Rows are points. The window is the flat piece filled in between its corners: a triangle in 3 columns, a solid with four corners in 4, and so on. A path goes straight from each point to the next, and from the last back to the first. After which points does the path pass through the window?
In the rows, 128 means zero.

Window:
[[ 97 158  65]
 [178  95 138]
 [ 76 161  95]]
Path:
(1): [ 98 130  74]
(2): [ 70 153  58]
(3): [ 94 203  98]
(4): [166 157 141]
(5): [125  86  78]
(6): [ 86 137  85]
(7): [118 165 131]
(8): [107 223  57]
Through the window after points: 4, 6, 8

Window:
[[ 66  95 195  98]
 [143 116 132 166]
 [174  92 130 129]
 [190 154  50 143]]
Path:
(1): [ 62  68 127 142]
(2): [129 140 190  90]
(3): [238 187  90 137]
(4): [190 112  62 151]
(5): [146 111  83 163]
(6): [210 184 108 121]
(7): [187 142 126 160]
(8): [207  74  30 126]
(9): [163 111  49 174]
(10): [219 163 110 131]
(11): [125 149 168 130]
(12): [ 88  86 150 104]
(13): [114  55 117 162]
(14): [134 120 177  92]
(15): [149 163 169 148]
(16): [150 131  74 147]
Through the window after points: 1, 5, 11, 13

Window (8 x 8):
[[144 138  63 136 129 136 180 177]
 [167 107  99 176  58 181 109 160]
 [ 91  70 148 128 174 145 117 152]
 [186 140 249 160 117 160 166 215]
 [151 106  78  84 108 146 130  69]
 [155 162 144 195 211 120 160 177]
 [116 153 186 115  55 153 133  95]
 [139 132 208 149 166  61 155 158]]
Path:
(1): [156  92 123 186 133 129 197 123]
(2): [158 151 128 149 116 145 126 166]
(3): [162 139 115 142 123 149 133 187]
(4): [140 100 107 199 150 125 195 142]
(5): [125 117 109 165 144 156 199 115]
(6): [148 132 133 133 119  97  99 167]
(7): [163 165 171 155 137 115 100 180]
(8): [134  96 181 145 129 162 171 127]
(9): [100 122 130 155  89 112 216  95]
(10): [180 133 103 118 143 158 127 188]
(11): [155 127 118 126 162 119 124 153]
(12): [138  90 145 137 125 119 161 119]
Through the window after points: 9

Window:
[[160  80  96 126 121 138  51  74 135]
 [ 42 100  92  34 157 160 207 162 151]
 [153  96 111 223 135 142   7 120 134]
 [ 96 145 134 151 157 128 169 114  90]
 [169  49 172 177 193  88 113 150 137]
 [158 172  94 132 144 167 101 146  88]
 [124 128 121 130 145 100  39 127 114]
 [120 160 122 124  92 128 156 158 123]
 [120 169  77 120 155 120 140 128 159]]
Path:
(1): [147 142 158 167 138 157  81 106 149]
(2): [ 95 120 153 133 126 155  83  69 199]
(3): [113  96  81 128 158 135 121 176 102]
(4): [150  98 116 168 136  90 124 145 109]
(5): [121 125 163 119 168 149 121 139 150]
(6): [120 114 162  64 161 171 106 143 156]
(7): [ 92 102  87 122 145 128 133 137 130]
(8): [143 102  64 124  94 121 163 143  47]
(9): [126 188 143 139 174 165  89 136 150]
(10): [120 131 133 133 159 185  78  87 181]
(11): [123 132  57 141 101  95 100 155  81]
(12): [143 117 104 159 136 104 102 125 100]
Through the window after points: 2, 4, 6, 8
